Each row of a before or after table is a point. One or more steps were done to the points. Then noise was added and the rows were shuffled. The steps act on how far a point lies along the listed directions, d1 being the first. Write out the steps. A step turns or swaps two directions, mirrors them in a line or flattens them onto one, adds a multiple of one to another, or multiplies one. Angles are multiples of 10 degrees, from the lower direction toward the higher: turns from -170 to 170, lines from 10 to 170 but not 90. Use the fewest steps. Two steps may share a direction if one is a turn and the other turns, adds or multiplies; they go together, in the order done. Otherwise the lowest direction goes first.

Directions:
(1): [ 6 47]
(2): [47 -6]
Before (12 x 2):
[[  0  -2]
 [-32 -16]
 [ 17  -3]
 [ 14   9]
 [ 44 -19]
 [  6   5]
 [  0  11]
 [ 60 -21]
 [  1  14]
 [ -2  24]
 [ 14  11]
 [-15 -13]]
After (12 x 2):
[[-33  -7]
 [ 13   4]
 [-17  -4]
 [ 38   8]
 [  8   0]
 [  5   1]
 [ 16   3]
 [ 54  11]
 [ -1  -3]
 [  0  -1]
 [ -2   0]
 [ 18   4]]
Steps: flatten d1 and d2 onto the line at 70 degrees

Directions:
(1): [-10   0  59  13]
(2): [ -4 -30 -12  52]
(3): [60 -7 10  2]
(4): [ -6 -53   6 -29]
Before (14 x 4):
[[ 15   9  24 -19]
 [-24 -21   6   9]
 [  5  10  -3  23]
 [ 60 -38  -8   4]
 [-20 -11 -13 -28]
 [-23  24 -19  27]
 [-21 -23   7   1]
 [ -1  -7   8   5]
 [-23 -25  -9  -1]
 [  6 -26 -20   6]
 [-24 -19  16  -6]
 [ -9  12 -19  -2]
 [-25   0  13   7]
 [-26 -17   3   6]]
After (14 x 4):
[[  2 -26  -2  10]
 [-19  -2  -4   5]
 [-10  14  -2   1]
 [-26 -13   1 -20]
 [-25  22 -12  29]
 [-23 -19  -1  -8]
 [  4  10  -4  23]
 [-24 -17  -4   6]
 [ 19  10   9 -23]
 [-18 -23  -2  -1]
 [  3  -9   2   3]
 [-25 -26  -4   1]
 [ 59 -40  10   8]
 [-21 -20  -4   7]]
Steps: multiply d1 by 0

Directions:
(1): [ 14  10 -31  20 -39 -32 -34   7]
(2): [ -8 -21  28  -3  11  14 -58  20]
(3): [ 25   5  -7 -21 -13  17  15  60]
Before (12 x 8):
[[  3  -8   7  -4  -2   0 -10   9]
 [  9   3  -2  -4  -5  -6 -11  12]
 [  2  -4  -1  -1   1  11   6 -11]
 [ -6  -6  -8   5  -7  -8 -18   9]
 [ -7   8 -16   8  -7 -11  14  -7]
 [ -7   9  -5   5   2 -12  22 -29]
 [  6   2 -10  10 -14 -10  -9  15]
 [  1  -5   4  -8  -2   0 -11   4]
 [  8   5  -7  -4   0   2  28  -3]
 [-10   4  -6   1  -1   3  34 -17]
 [ -1  -5   5  -4   8   7  26   3]
 [-10   8  -2   7   2 -12  19 -37]]
After (12 x 8):
[[  7  20 -20  -4  -9 -11  53 -12]
 [  1  -2  -4  12 -10  -9 -21  15]
 [  0  -7   8  -7   7  10  20  12]
 [  2  12 -21   2 -13  -9  26   8]
 [ 13   4  -4 -10  -2   9  24  14]
 [  2  10 -13  -8  -8   7  49   3]
 [  5  -2   4  -1  -2  -6 -23   8]
 [ -2 -13  12  -1   2  -3 -20   1]
 [  5  23 -23  -3  -9 -13  60 -19]
 [  5  -1  -5  -4   0  11  12  -9]
 [ -4  -8   8  -5   0  -2 -16  -3]
 [-11  -7  -8   8  -5  -9 -20   1]]
Steps: turn d2 and d3 by -50 degrees; multiply d2 by 1.6

Directions:
(1): [-16  26  23  23  39 -25   7  34  15 -20 -11]
(2): [ -7  24 -56  23  17   6   0 -14 -12   9 -32]
(3): [ 60 -10 -11  11  10  15   1  29 -18 -26  -1]
Before (10 x 11):
[[ 21 -24   6 -17 -13   2  -2  -2 -11   3  12]
 [ 25   3 -12   7   8   5   4  13 -11 -20  -3]
 [  5   1  -8   3   3   3  -3   2  -4  -4   1]
 [  8   9  -9   9  20  -5   5  19  -4 -12 -13]
 [-10   4  19  -1  11  -7   5  17   1  -8   9]
 [ -4  13   7  19  29  -5   6  19   6 -12  -5]
 [ 28   0  -9  12  10   2   3  18  -5 -13   2]
 [ -7   7 -23   4  -4  -6  -1 -11  -4   9 -13]
 [ -8  -1   6  -1   1   3  -4  -2   2   9  -2]
 [  2  15 -15  18  23   4   4  11  -2  -7 -21]]
After (10 x 11):
[[ 23 -38  -2 -32 -37  12  -4 -21 -18  17  20]
 [  5  19   8  18  37 -16  10  40   2 -25 -15]
 [-22  17  29  10  28 -21   9  30  11 -14   3]
 [ -8   0   3  -1   2   3  -4  -2   2  10  -4]
 [  2  23   0  28  43  -6   6  32   4 -22 -24]
 [ 26   1   5  13  15  -3   3  26   1 -18   6]
 [  2   2 -30   3  -7   0  -2 -13 -10   8 -12]
 [-16  32  29  37  61 -25  12  49  19 -31 -14]
 [  7  -2  -6   2   0   4  -3   3  -4  -5   2]
 [ 25   3   1   5  10   2   5  21  -8 -23   2]]
Steps: multiply d1 by 2.5; turn d2 and d3 by 20 degrees

Directions:
(1): [ -3  22 -17  21 -23  34  11 -44 -29   2 -15  -9 -39  23]
(2): [ 27 -22   5   0   0  57  -7 -16 -16  -5  30  27  26 -30]
(3): [ 33  60   5 -33   0  -7  -9  -5 -16   8 -32  14  17 -20]
(4): [-15  19  18  39  32  39  15  34  11 -12 -36  -6   6 -13]
(5): [ 24  12 -22 -28  -7  30  18  41  19   1  14   8  -3  51]
Before (14 x 14):
[[  1 -15  -5 -13   1   0  -3 -11  -4  -3  21   2   6   8]
 [ -8   8  15   1   3  -8  -4   1  11   6  -6  -4  16 -19]
 [ -8 -16   1   7   0 -20  10   8  22  -1  17 -13  -7  22]
 [ 14  19  -5  -4  -5  10  -2 -24 -13   3 -15   1   2 -10]
 [-20 -19 -11   7  -9   0   9   6  14   1  10 -15 -18  37]
 [ 16   9   2  -6  -1  16  -6 -20 -16  11   4   7  10 -22]
 [  3  -8  18  15  -3  20   7  -9  -9  -4   1  20  12 -22]
 [ 12   1  -5  -3 -18  18  -1 -23 -16   3   3  18   2 -17]
 [ 18   8   3  -9 -20  21 -10 -37 -17   4  16   6  -5  -6]
 [  4  15  -6   9  -2   3  -5 -18  -1   3 -14  -5  -6 -10]
 [ 13 -11  -5  -3   6   7  20  27  18  -5  16 -10   9  18]
 [ -4 -11  -9 -12 -10  27   2 -13 -11   6  19  15 -11  13]
 [-10 -53   2  16   8  15  -1  19  29  -9  21   9   1   9]
 [ -5  18  10   0  26  12  -1  46  21  -4 -11 -10  27  -4]]
After (14 x 14):
[[ 17  10   0  -9  -3  19  -7 -21 -15  13   5   7   8 -16]
 [-18 -16  14  20  10 -23   7   7  21  -3   7 -15  -3   8]
 [  2 -10   9  15  20   5  18  30  19 -10  -1 -15  15  -6]
 [  7  12   5 -28  20  -1   0  60  30  -1   9  -4  36  10]
 [  5   1   2 -25  -6 -16  -5   8  17   8  14   1  18  -3]
 [-12 -14   8   7  14   0  -6 -10  -3  -7   4  -1   9 -14]
 [ 18  23 -11  -5 -12  15   2 -33 -15   2 -15   0  -5   0]
 [ 11   6  -5   1 -19  22   1 -31 -21   1  -1  16  -2 -17]
 [-20  -6   3  18   1  36   3 -22 -20  -4  -3   9 -14  -6]
 [ 11  14 -16  -3 -11   3  -2 -24  -4   5  -7  -2 -10   9]
 [-34 -17   1  33   2   5   8  -1  10  -5  -7 -22 -21  15]
 [ 18 -10   4  -9 -17  14   8  -8  -6   1  17  24   7   0]
 [-10 -59   7  15  14  10  -1  27  31 -12  22  11  10   6]
 [  7  15   8   9 -14  28 -11 -48 -26   3   3   3 -10 -18]]
Steps: multiply d1 by 1.6; swap d4 and d5

Directions:
(1): [-28  -3  12   8  21 -19 -45 -10 -50 -21   4   2  13  60   7  34  11  -5
  27 -34]
(2): [-58   5 -22  25   5  34  -5  29  17  29  53  -8 -13  -9  26 -20  33  -8
   3 -29]
Before (12 x 20):
[[ 24   2  12  -7   0 -20  -4 -16  -8 -21 -24   4   2  22 -11   4 -13   2
    5  15]
 [ 15  -6   1   4   3   0   6  -6   0  12   7  -1   4  -9  -3   7  -6  -8
   -8  11]
 [-19   0  -9  12   3  12  -1   4  14   7  29   0  -5  -7  14  -4  13   0
    5 -12]
 [ 30  -6  15 -13  -3 -11  -5 -15 -27 -30 -26   4  13  19  -4  28  -7  22
    6  17]
 [-25   7 -19  17   0  10   0  29  27  16  29  -8  -5 -17  15 -16  14  -8
    4  -4]
 [-13  21 -16   4  -6  21  27   9  27  27  12  -9  -9 -34  10 -22  12   4
  -10  15]
 [ -6  -1 -19  -1  -9  22  25  18  33  20  19  -6  -2 -38   9 -22   7  -2
   -9   6]
 [ 22   0   0  -6  -4  -1  13   2  16   0   2   3 -11 -10   4  -7  -1   7
   -9  12]
 [ 28   8 -15 -19  -9   3  35   0  39  11 -12  -2 -11 -47 -13 -17 -15   0
  -27  26]
 [ 60  -4  21 -24  -7 -17  14 -28   6 -14 -47   7   3  -6 -24  10 -32   7
  -21  30]
 [  4  -4  -2  -1  -5  -4  -5 -10  -1  -3  13  -2  -1   9   4   4   6  -7
    2  -2]
 [-38  -5  -6   7   6  29   1  15   6  20  44  -2  -3   6   4 -18  33 -12
    4 -25]]
After (12 x 20):
[[-26 -10  13   0  16   0 -23  -5 -30  -6  21   2  10  46  -4  12  26  -9
   18 -31]
 [ 13  -1 -12  -1 -16  30  30  12  26   8   7  -3  -7 -39   8 -14   7  21
  -15  23]
 [ -9  -2   3   7  10  -8 -17 -10 -13 -12  11   4   5  22   5  18   6   2
   15 -15]
 [-10   0   3   8  14 -26 -31   4 -21 -19  -2  -1  13  33   3  23   1  -6
   21  -9]
 [  7  13  13 -10  10 -25 -11 -24 -36 -15 -25   1  13  30  -4  25  -4   9
   13   5]
 [ 28  -2   7  -9   0 -11   4  -6   0 -10  -9   6  -5   6   2   7  -4   8
   -2   9]
 [ 15  -6   3   4   5  -2   3  -9  -5   9   5   0   5  -4  -4  11  -7  -7
   -5  11]
 [ 13   8  -7   0 -10   9  21   4  30   5   0   0 -14 -19   0 -28  -2   3
   -8  21]
 [  3  -2  -6   0  -5   1   0  -7   4   2  17  -1  -3   3   5   0   8  -8
   -2  -2]
 [ 15  -9  12 -14   8 -25 -15 -17 -28 -23 -20   3  21  26  -5  30  -8  -1
   16  -4]
 [ 49   1   6 -18 -14   7  34 -11  38   9 -27   4  -8 -40 -18 -15 -25   5
  -32  35]
 [ 44   2   7 -29   4 -32   6 -24  -8 -22 -42   6   6   2 -26  21 -28   0
   -9  20]]
Steps: mirror d1 and d2 in the line at 50 degrees

Directions:
(1): [ 18   4  -1  -9   0  16 -21   2 -10  -9  18  16   1 -33   5   7   4 -46
 -42 -23  15   0 -18  60   9 -16 -21   7  -1 -24   4  -4]
(2): [ 36 -22  -1  13  -1  32  -2   5  -5 -15  -6   2 -58   0 -12 -27   7  38
   9   9  14 -22   4  21   6  13  27  14 -10 -24  30   7]
(3): [-49  -4 -37 -14  -8  12  13  -3 -30 -10  23 -19  -6   0  10  -1 -10  14
  24 -35  27 -22 -44   0 -22  -4   2   1 -26  -6  -5 -17]
(4): [ 25   0 -38  16   5   8 -18   8   0  20 -12  21  33  -2   6  -8 -36  36
  10 -37 -26  -9  -4  19   8   8 -21   9  -9  22  -5  42]
Before (9 x 32):
[[-15   4   0  -9   1 -11   3   4   0  -3   3  -7  -2   2   1   8   3  -5
    6   6   6   3  -3 -14  -7  -9  -4  -5   3   3   0  -5]
 [-10   0   8   2  -6   3   3   1  -1  -9   5  -3 -21  -1  -2 -10   2   5
   10   3  14 -12  -9 -10  -5  14   9   0  -4 -10  10 -12]
 [  2   2 -21   4  -2  -7  -7   0  -6   2   3  11  42   6   4  -4 -21  13
    8 -20  -5  -4 -15   5  -2   1 -14   2  -2  22 -18  28]
 [-12  -5 -12   1   1   4   1   4  -2  13   3   0  10   2   5   0 -18  16
    9 -14  -2  -7   1  -8  -2  -2  -7  -4  -3   3  -3   2]
 [ -5 -11   6   1  -1   8  14  -1   0  -8  -1 -11 -28   8  -2  -5  15   5
    9   7  16 -12   0  -8  -1   5  13  -2 -12 -14   8  -6]
 [ 27  -3 -21   0   3  21 -16   7  -6  -5  13  21   2 -31   5   3 -12 -20
  -22 -33  15  -6 -16  60  15  -8 -24   9  -9 -17  12  17]
 [-12  -1   1  -4  -8  -1   0   3 -10  -9   5  -6 -13  -5   2   2  17  -7
    4   7   8 -12  -9  -6  -1  -4  11  -4   0 -14   1 -10]
 [ 33  -4   7   5  -2  15 -13  -6  -4  -4  -2   9 -13 -17  -7  -9   3  -3
  -17   7   2  -4   4  35  14  -3  -9   7   4 -20  18   3]
 [  4   6  11   9  -5   7  10   1   3  -4  -6  -6 -19   4  -5  -3   3   9
    0  10   4  -2   7  -3   4   4  12   5   2 -11  -2 -10]]
After (9 x 32):
[[ 17  -1   3   1   3   0  -6   9   6  -2  -6   5 -13  -1  -5  -2   1   7
    0   9   0   0   8   2   3  -3  -1   2   5  -2  11  10]
 [  7  15   0   7  -3   3  -1   2   2   6  -3   6  12  -6   2   6 -10  -7
  -12 -11  -5   3   0  14   8  -2 -10   5   3  -2 -12   2]
 [ 14   3   9   2   5  -5  -4   2  12   8  -5   9  15  -6   4  10   6 -26
  -19  -5  -5   5   9  12  12  -4 -18  -5   1  -1  -5  11]
 [-50   7   1 -10   0 -30  30  -5   7   4   2 -21  21  18   5  17  -1  -1
   30  13   4  12   2 -55 -12   0   0 -18   1  20 -13 -14]
 [  9  11  16   4  -1  -7 -11   2  12   2  -1  14   9 -11   0   1  -2 -20
  -14   2  -4   4   4   3   6   9 -11  -2  10  -1   3   1]
 [ 13   4   7   6  -3 -10 -11   7   5   4  -9   9  10  -5   1   4   9  -9
   -5  11 -15  -2  10  -4  10  -2   0  -4  11   0  -3  10]
 [-26  11 -11  -5  -3 -16   4 -11  -6  13   1  -9  38   2   5   9 -14   2
   12  -6 -11   6  -8 -16  -5  -6 -21  -9   1  16 -14  -3]
 [-16 -10   9  -7  -9   2  14  -7 -14 -26  15 -14 -20  10  -7 -10  15   3
    9  16  32 -11 -17  -8 -11   0  22   0  -4 -10   1 -13]
 [ -8  -8  10  -5  -1   9   3   2  -1   1   8  -4 -16  -3  -1   0   2  -5
   -5   6  13  -5   6  -1  -1  -6   4  -4   2 -17   7 -16]]
Steps: turn d1 and d2 by -150 degrees; turn d3 and d4 by -130 degrees
